Rows are points. To make a cloud, some directions were put in groups of two or more. Within a group, all points are equally far from the middle, so they leave a hole (a ring in 2 directions, a hollow ball in 3). The other directions are filled evenly. Then the cloud was stretched, turned, moved and blurred a little. How many holes are there, and how many directions does each take, smallest first?
In the rows, zero is written as 128.

Cloud (14 x 2):
[[174 112]
 [226 143]
 [142 128]
 [ 96 146]
 [199 153]
 [198 195]
 [115 204]
 [102 183]
 [ 68 153]
 [129 150]
 [125 134]
 [175 153]
 [125 117]
 [183 140]]
Holes: 0

Cloud:
[[198 114 159]
 [143 168  79]
 [162 101 133]
 [190 125 164]
 [148 119 202]
 [158 170 183]
 [176 166  97]
 [143 172 125]
 [123 129 154]
 [209  65  96]
 [169 163 174]
 [159 115  81]
 [189 186 205]
 [ 90 143 171]
 [184 136 159]
 [ 96 167 178]
 [151 178 138]
 [178 189 192]
 [108 119 191]]
Holes: 0

Cloud, 29 rows:
[[147  78 147 172]
 [140 230 104 198]
 [155  94  93 208]
 [130 141  74 182]
 [ 63  84 135 100]
 [143 179 122  65]
 [101 109 116 178]
 [ 91 228  97 154]
 [ 55  86 125 123]
 [110 154 208 163]
 [167 107 101 143]
 [ 97 160  71 101]
 [100 176 145  80]
 [135 137 165 120]
 [ 49 189  93 173]
 [171 123  98 116]
 [108 172 170 190]
 [163 126  79  75]
 [161 150 156 150]
 [103 112  89 160]
 [149 201  82 173]
 [ 73 215 126 182]
 [116 145 133  66]
 [ 83 143  95 133]
 [166 128  70  83]
 [168  96 145 200]
 [ 98 219 102  88]
 [157 120 163 190]
 [157 143 106  79]]
Holes: 0

Cloud, 53 rows:
[[ 74 122 145  67 119  91]
 [ 74 142 165 125 178  92]
 [180 105 147  69 162 109]
 [ 74 116  73 116 118  39]
 [ 70 135 121 184 158 127]
 [ 97 168 142  78 162  67]
 [165 142  70 165 129 170]
 [ 76 151  97  67 170 132]
 [157 188 157 104 111  62]
 [178 106 117 175 211  86]
 [176  85 101 174 120 169]
 [ 85 132  83 119  67  79]
 [183 132 119  59  95 154]
 [190 114  62 167 121  74]
 [155 158 147 122 125 199]
 [110  59 113 181 169 116]
 [106  85  89 116  89  29]
 [122 168  70  63 116 115]
 [109 174  61 149  99 100]
 [ 65 133  77 170 138 160]
 [180  84  91 141  76 162]
 [167  80  57 123 156  58]
 [ 93 165  53 158 124  91]
 [149  58 123  42 108 150]
 [169 122 130 149 201 147]
 [197 127  73 164 110  60]
 [ 72  69  94 129 173 111]
 [ 87  56  56  91 123 123]
 [131  57 106  59 133 108]
 [157 153 139  48 122 173]
 [123  56  73  75  64 143]
 [112  66 173 155 150 120]
 [ 73 110  64 169 102 104]
 [147 146  54 158 151 175]
 [156  64 140 153 157 178]
 [178  83 188 145 164  70]
 [160  72 125  93 192 116]
 [150 172  69 189 160  76]
 [168 119  77 168 184 145]
 [ 90 156 140  69  90 111]
 [171 127 115 126 221  70]
 [ 74 144 137 175 189  82]
 [166 110  50  78 158 125]
 [ 73 101 165 135 121 177]
 [115  96 164 128  67  60]
 [167  82  80  90 171  70]
 [125  81 135 185  74  87]
 [ 74 140 156 137 188  82]
 [ 87 101 181 100 103 119]
 [158  79  42 109 159 136]
 [138  63 114 197 125 122]
 [176  83 119  52 119 121]
 [ 73 101  96 175  89 165]]
Holes: 2 (2, 3)

Cloud (79 x 8):
[[105  83 100 109  83 201  32 198]
 [ 63  65  78 100  85 213 159  82]
 [ 85  73 116 163  78 154 182 149]
 [ 95 150  74  94  51 134 111  99]
 [102 122 131 139  93 138 157  27]
 [167 135 134  85 109 168 103 149]
 [163 129 186 179 191 153 113 120]
 [101  88 162  93  77 200  68 208]
 [ 80 217 153 102  95 162  67 196]
 [131 111 163 185 163 151 109 108]
 [117  67  88 152  79 131 125  76]
 [168 106 129 124  97 103  67 143]
 [ 62 166 128  80 156 192  55 123]
 [140  96 119 119  88 112  78  94]
 [111 187 156  90  57 129  96 191]
 [154  84 115  88  92 127  78 134]
 [212 123 178  99  67 109  81 144]
 [142 196  51  86 176 164 111 111]
 [175 126 198 112 170 129 107 136]
 [165 182  91 179 132 104 118 156]
 [135 137  94 111  93 203 170  77]
 [ 87 100 102 139 147 111 157 189]
 [ 87 148  57 115 132 148 198  88]
 [174 134 179 162 212 198 124 192]
 [134 193 198 124 106 103 126  92]
 [162 105 177  89  78 104 106 110]
 [184 234 103  89 124  79 114 159]
 [132 148 140 133 130  78  71 110]
 [ 99 139  53 135  56  86 147 119]
 [171 177 108 168 185 166 202 164]
 [ 91 117  99 115 182 196 172  66]
 [152 124  99 129  94 218 123 144]
 [147 182 172 147 131 189 209 161]
 [178 223 143  67 103 157 108 155]
 [129 203 159 146 120  82 203  62]
 [145  83 130 140 171 147 184  90]
 [109 166 140 145 111 143 205  70]
 [126  97  67  98  89 174 134 150]
 [ 85 203 184  80  96 210 107  92]
 [144 131 162 167 128 175 169 121]
 [190 202 157  75  73 109  73 100]
 [ 79  77 202 102  79 124 164  90]
 [167  96  72 169 175 141 125 153]
 [146 234 107 119 142  90 106 133]
 [166 125  62 117 125  89 128 110]
 [108 198 193 183 122 154 144 103]
 [179 143 169  46 102 145 101  94]
 [161 164  89 166  52 141 214  75]
 [ 63 180 198 125 152  83 131  74]
 [115 112 108  69 176 173  89 111]
 [ 95 163 169 189 114 122 159 187]
 [ 63 113  60 103 182 157 154 134]
 [104  80  80  76  64  90  39  88]
 [183 197 157 163 113 206 122 159]
 [ 76 149 168  90  49  94  98  62]
 [ 93 116 113 166  54 161 108 147]
 [171 115 146  83 182  83 145 119]
 [126 122 167 140  90 191 151  49]
 [157 197 152 191  74 126 122 135]
 [ 82 119  86  53 157  76 136  82]
 [118 182  97  80  94 155 172 120]
 [148 151 180  70  40 129 132 139]
 [150 102  97  69  96 146 167 132]
 [ 73 114 139  78 150 134  50 144]
 [146 101 157 114  80 117  89 153]
 [ 73 143 189 145  59 156 143 133]
 [126 134 165  83 176 185  87 137]
 [ 76 207 103 188 147  49 106 121]
 [118 129 188 155 180 199 153 101]
 [ 83  73 175 171 131 184 117  86]
 [140 121 149 124  64  86 124 156]
 [138 145 186  62  76 151 159  67]
 [193 208  68 178 177  82 122  51]
 [188 118 199 147 160 165 155 126]
 [149 189 131  86 173 122 105 174]
 [108 153 125 163  33 115 132 137]
 [153 173 179  68 161 177 101 120]
 [204 145 119 168 113  91 133 173]
 [179  64 100  98  84 124 146  25]]
Holes: 0

Cloud (101 x 9):
[[ 79  75  53 167 143 158 197  89  97]
 [ 72  80  91 129  62 110 163 176 182]
 [178 104 112 149  82 119 143 173  80]
 [ 84  89  75 183 182 146 205 144 143]
 [106  59 139 103 148 168  89  68 101]
 [131 191 143 114 110 152 181  47 102]
 [ 95  84 119 197 167 185 137 150 176]
 [ 71 127  67 115 141  87  78 128 200]
 [126 194  72 153 100 174 154 135  98]
 [146 148  53  94  83  70 111 115  56]
 [ 93 168 132 192 137 113 152  66 190]
 [ 79  90  76 179 176 178 192 153 135]
 [ 92 137 109  81  88 198 114  52 169]
 [151  71  51 103 124 163 120 149 101]
 [ 63 104 131  72 178 189  94 142 139]
 [117  62 120  71  77 172 169  92  65]
 [150 135  45  75  61 114 170 108 141]
 [146 151 120  65 156  77 168 106 211]
 [124 187  62 176 108 168 155  86 106]
 [151 178  92 151  40 138 153 119 146]
 [ 81 120 124  48 125 122  77 145 210]
 [155 176 159  82 102 103 184 130 191]
 [134  76  70 100 178  99 133 181 114]
 [115 190 137 133  79  93 124 182 147]
 [ 62 114 166 109 138 159 207 100 210]
 [155 109  50 189 177 124 164 105 158]
 [ 35 145  65 146 129 140 176  98 149]
 [ 66  78  90 126 134  94 108 185 181]
 [ 48 141 101  83 178  88  86 190 122]
 [ 73 175  90 198 157 117 135  78  79]
 [178 128 112 182 182 166 140 139 188]
 [124 179 144  91 114 209 133 104 202]
 [ 43 133  93 109  75 109 156 162  66]
 [ 74  58  95  89 134  84 109 117 143]
 [154 130 140 112 215 157 208 119 189]
 [143 123  44  94  86 105 211 126 163]
 [ 69 132 102 183 160 155  86 139 156]
 [108  91 173 133 109 211 118 122 153]
 [159 105 110 154 100  79 182 173 122]
 [ 91 109 142 168 105  91  80 139  78]
 [136 143  55  93 205 174 141 129 103]
 [ 95 205 107 173 132  84 181 114  83]
 [160  94  50 108 160 115 111 151 119]
 [ 88  92  69 168 142 136 226 121  67]
 [144 102 129 199 167 131 210  95 115]
 [112 182 160 125  92 203 125 134 189]
 [ 91 119 181 141 167 179  89 153 214]
 [138 124  99 193 170 166 217 143 132]
 [138  99 134 188 205 129 179 165 168]
 [152 141  97 188 161 178 203 136 121]
 [109 174  91  52  80 100 155  92  58]
 [112 195 165 119  77 169 136 179 177]
 [154  99  37 116 100  60 182  92 151]
 [147 158 130  51 183  79 115 138  96]
 [165 137 146 153 120 147 229  96  60]
 [127 191 145  82 151 203 140 117 136]
 [111  73 171 115 138 183  91 125 210]
 [ 57 108  95 122 153 130  76 195 119]
 [204 115 145  84  82 147 132 126 177]
 [ 67 152 108  47  79 115 127 129  85]
 [174  77  92 158  88 115 126 159 125]
 [132  78 197 104 135 108 137 172  85]
 [ 76  80 148  82 129  81 145  91 181]
 [ 66  80  69 125 146 157  81 123 159]
 [145  68  93 110 181 179 180  58 159]
 [ 61 178  60 124 118 188 151 150 204]
 [156  60  33 175 133 169 126  89 131]
 [121 158  26 128 138 143 178  47 137]
 [108 168  97  85 206 129 113  77 118]
 [ 64 174  76 163 170 170 113 138 124]
 [154  77 168 120  66 134 189 145 174]
 [109 179  51 153 104 184 138 116 171]
 [113  98  68  96 176  92 224 155 167]
 [ 68 154  90  62  84  83 144 120 122]
 [166 120  77 162  97 177 154 142  42]
 [142 171 115  49  92 137 182 101 115]
 [ 59 121 117  71  88 179 155  90 130]
 [ 78  73 122 120 176 139 137  30 107]
 [ 82 100 172 154 182 149 161  84 161]
 [200 126 149 114 158 149 106 135 151]
 [ 88 113 169 171 167 132  99 143 200]
 [150 138  43 116 165 134  94 150 141]
 [ 95 175 180 108  85 179 136 124 105]
 [176 123 103  58  83 180 169 100 154]
 [122 163  74  92 209 114 157  82 109]
 [149  82 159 167 198 150 147 146 159]
 [ 87  70  66 125 210 132 186 131 149]
 [159  46 131  84 131  85 141  81 114]
 [ 96 198 136 156 117 199 157 154 219]
 [ 84 156  94  57  96  72 133 113 125]
 [120  74  96 147 150 160 118 219 134]
 [ 66 109  68 131  29 144 137 110 152]
 [161 175 150  90  96 109 196  80  64]
 [170  67  76  65 136 148 115 133 179]
 [ 59 180  81 177 164 155 138 118 119]
 [127  36  55 121 157  95 147  84 179]
 [ 70 137 153 163  71 151 192 139 198]
 [ 57 124 145  57 120  89 162 127 200]
 [ 91  98 187  77  95 148 183 153 100]
 [168 175 130 148  71 110 194 119 115]
 [ 87  92 121 154 145  69 186 204  88]]
Holes: 3 (2, 2, 3)

Cloud, 96 rows:
[[123 107  88  67 157  81 122 124  96]
 [125 168 115 132 154 162 148 119  89]
 [144 133 145  90 114 156 192  86 111]
 [172  73 107 158 143 109 156 152 160]
 [101  12  80  91 128 130 115 102  63]
 [154 115  43 101  59 176 101  73 119]
 [ 98  64 136 135  94 114 159 106 123]
 [ 55  86  73 134 124 140 125 115 117]
 [154 122 138 123  75 122 140  77  58]
 [ 94 102 113 110  99 165 160 129 189]
 [151 111 173 111 104 149  57 124 107]
 [141 167 152 137 201  98 144 103 117]
 [128 104 141 161 172  94 138 151 120]
 [101 116 141 124 166  89  97 124  90]
 [ 77 156 148 126 137 186  95 160  79]
 [149 106 150  68 158  91 162 173 136]
 [113   7  92 132 128 148 147 179 111]
 [ 73 128 112 159 138 140 135 137 105]
 [141 161 142 120 103 156 152 148 122]
 [ 94 119  80 122 125  98 122 155  49]
 [178  86 100  98  48 115 166 111 169]
 [157 148 160  84 122 120 129  47 155]
 [147 123  81 113 148 128 193 121 104]
 [175  92 123 130  59 182 121 122 125]
 [183 194 122 145  91 168 116 163 136]
 [101 116 158 123 140 105  93  62  98]
 [133 164  77 148  93 106 121 119 109]
 [141  88 113 120 156  70 150 141 153]
 [145 177 131 162  91 106  96 187 114]
 [123 167 132 111  67 139  64 111 114]
 [156  83 115  60 136  89 197  79 109]
 [ 92 127 158 111 165 145 104 133 115]
 [133  87  89  98 139 118 133  57 151]
 [113  77  84 129 117  94  66 119 113]
 [160 103 146 175 136 217 101 102 161]
 [ 81  86 103  78 104 164 120 106  93]
 [137  50  69 118 141 147 135 136  51]
 [ 82  77 112 149 189  57 167 127 121]
 [121  84  82 121  95 139 169 109 114]
 [202 180 155 129 155 150 121 171 153]
 [132  83 115  93 130 126 136 108 139]
 [145 114  98  98 150 103 108  76 116]
 [142  78  69  72 107 145  94  97 156]
 [163 130 129  93  95 117 173 113 162]
 [109 189 110 148 117 138 131 102 121]
 [ 97  87 106 154 142 152 123 127 167]
 [142 111  80  99 127 136 118 169 164]
 [202 117  74 144 122 157 133 144 160]
 [144  80  63  68 131 110 164  97 115]
 [ 89 151 161 176 162 163 118 152 122]
 [190  99 116  94 101  90 138  79 178]
 [102 125 129 140 113  80 110  99 194]
 [133 148 130 166 135 203 139 142 138]
 [135  91 135 124 154 126  99 122 126]
 [168  97 126 136 138 175 118  77 191]
 [175 165 164 124 177 155 152 125 154]
 [120 133  62 139 119 183 115 151  87]
 [138 131 130 112 157 137  87 169  87]
 [119 137 133 117 158  95 153 130 216]
 [114 163  79  97  95 110  80 102 125]
 [152  99  63 103  98 160 114  86 189]
 [ 53 114 117 123  81  52 171  93 118]
 [ 81 136 110 112 109 108 141 188  79]
 [137  93 153 104 104 214 112  74 135]
 [ 87 147 155 119  96 149  77  89  91]
 [ 82 138  96  99 137 178 114  98 119]
 [125 175 148 171 149  70 132 155 178]
 [203 140 113 111 182 162 139 121 121]
 [110  94 114 157 127 174 108 122 175]
 [116 134 152 101 143 145 105 109  95]
 [143 122  85 138 148  74 134 111 134]
 [168 177 127  99  95 166 185  85 106]
 [134  87  66 146  51 107 120 165 147]
 [ 73  97 105 137  99 157 112  72 130]
 [196 180  91 135 112 216 113 147 147]
 [158 159 109 103 115 212 160 126  98]
 [153 151 102 157 120 169 175 123 161]
 [134 151 124 143 149  95  82 137  91]
 [146 113 131 122 106 128 138  28 107]
 [128 152 184 138 117 108 115  86 147]
 [130 147 169 138 137 134 122 101 160]
 [109  74 113 133 169 171 159 147 190]
 [162 110 122 114 100 137 153  97  56]
 [162 170 134 160 153 102 131  83 117]
 [168 157 111 124  68 169 102 124 108]
 [139  49 127 137 119 192 144 141 130]
 [149 133 140  84 105 152 146  44 126]
 [ 84 140  95 152 137  98 126 141 181]
 [138 133  95 131 146 139 143 110 127]
 [122 138 130  74 137 162 107 106 101]
 [163 142  69  99 111 143 135 113 116]
 [106 132  74 169 134 108 110 106 176]
 [152  98  68  63 154 128  71  94 127]
 [148 130  98  76  92 105 124  48 135]
 [113 139 164 118  98  97 124 161 107]
 [161  86  57 109 137  80 141  91 116]]
Holes: 0

Cloud:
[[151 103  53 126 157 186 119 110 156]
 [153  57 109  71 133  94 139 128  69]
 [176 180 119  53 138 102 160  82 136]
 [ 53 102 169 133 111 167 105 163 125]
 [ 96  93 158  38 115 183 136 121 125]
 [164 125  94 141  72  29 119 113 116]
 [166 146 178 176 129 122  99 150  59]
 [172 113 149  38 149 103  84  92 126]
 [ 76 115  89 145  59 120  75 103  71]
 [177 141 118 170 216  65 145  77 152]
 [161  72 168 162  71 160  87 115  54]
 [120 210  85 119 173  56  98 121 100]
 [162 105 100  90  97  95 125 112 184]
 [ 65 119 134 101 152 170 102 146 101]
 [151 112 185 117 130 166 124  31 151]
 [ 88 181 120 166 146 166  81  62 123]
 [120  65 175 185 150 116 154  87 135]
 [168 158 151  60 118 105 150  84  81]
 [ 79 189 124 140 185 149 148  69 146]
 [179  98 177 168 192  87 108 109 186]
 [164 143  77  64 126 156 143  45  93]
 [150  52 101  79 113  92 135 105 149]
 [113 135 191  95  96 143 117  45 152]
 [106 130  77 120 194 122 167  37  98]
 [141  82 133 195 159  77 191 130 114]
 [177  81  85  92  65 142  70 111  82]
 [121 109 193 172 182 170 109  90 163]
 [149 113 153  97 220 175  43 124  72]
 [171 162 122  49 178 160 110  55 115]
 [114 138 142 126  48 115  77  43 110]
 [105  76  77 179 175 134 141  91  87]
 [120 187  83  82 147  69  98 139 112]
 [ 84 141 106 115  79 150 152  93 187]
 [115  43 166 193 129 154 120  68 122]
 [ 79  78  73 182 124  86 151 107 139]
 [198  74  72 176 120 148 106 144 125]
 [186 122 146  95 103  75  79  71 130]
 [177  76 134  70 208 111 100 133 160]
 [136  89 156 149 119  54  54 168 134]
 [139 128 193  69 128 140 115 168  64]
 [176  95  93 142 112 151 119  80  29]
 [222  98 104 106 133 118  81 101 112]
 [192 112 165 181 102 116 132 136  69]
 [145 173 146 146 214  85 130 151  86]
 [166 147  82 106  83  56 109 128  87]
 [146 130 149 201 224  97 108  99 129]
 [118 173 160 144 137 156 122 137 224]
 [149 138 108 167 115 154 199  61 143]
 [171 165 170 102 122 203 111 131 121]
 [144  71 182 152 167 102  98  58  86]
 [142 161  61  95 173 119 105  93  93]
 [ 66 142  98 173 130 117 118 156 135]
 [112 114  67 131  85  17 146 132 120]
 [162 118 142  93  78 144 131 162  30]
 [100 182  94  56  85 120 104  99 150]
 [ 43  59 104 161 114 150 109  71 139]
 [101 186 207 148 169 121 145  81 171]
 [121  99 155  62 193  89 116 133 135]
 [ 72  67 126  95 138 149  44 118 174]
 [100 249 122 103 113 122  96 123 180]
 [117  67 204 115 101 121  49 178 130]
 [ 82 101 136  53  73  67 131  73 136]
 [ 88  50 113  72 165 160 163 102 120]
 [ 62 109 117 146 131 178 108 147  89]
 [145  90 111  70  45 189  92 119  69]
 [101 196  88 105 105 173 114  71 149]
 [112 117 135 186 128  80  69  38 163]
 [118  89 135 189 134 105  65  95 179]
 [157  52  93 158  91  87  78 202  96]
 [ 95 122  69 111  85 147 118 163  72]
 [190 244 115  94 115 115 120 137 149]
 [ 66  88 175 151  93 119 104 145 153]
 [155  63 160 123  84 151  41 107  55]
 [132 146 125  97 175 187 166  76 133]
 [169 213 179 117 116 134 102 142  93]
 [118 163  89 112  51 166 122 124 108]
 [136  54 170  85  98 106  67 136  60]
 [ 71 161 164 143 207  81 124  84 144]
 [ 90 118 168 194 107 115 103  86 103]
 [119 228 130 172 112 136  93  71 130]
 [199  99 159 186 169 109 122 111 163]
 [152  76 187 158 158 122 166 127  58]
 [114 236 105 106 162  90 138 162 116]
 [184 204  73 117 113 107  74  71 107]
 [193 106  95 149 124  97 182 105 130]
 [142  67 215 127 168 135  48 103 163]
 [ 45  89 122  68 105  97 121  79 140]
 [157 119  94  60  56 151 135  44 112]
 [134 142 118  74 104 153  29 114 184]
 [166 238 153  87 105 131 102 123 134]
 [136 118  59  88  55 108 121  63 154]
 [ 73  78 108 116  78 190  76 100 159]
 [106 120 117  63  57 157 116 182  88]
 [118 122  39 131 152  85 131  79  85]
 [141  99  65 109 139  71 140 147 110]
 [145  33 203 160 132 103 118 146  75]
 [152  88  61  89 151 199 108  92 170]
 [182 110  84  68 147 129  52 169 133]
 [135 124 142  40 162 124 101 159 108]]
Holes: 1 (6)
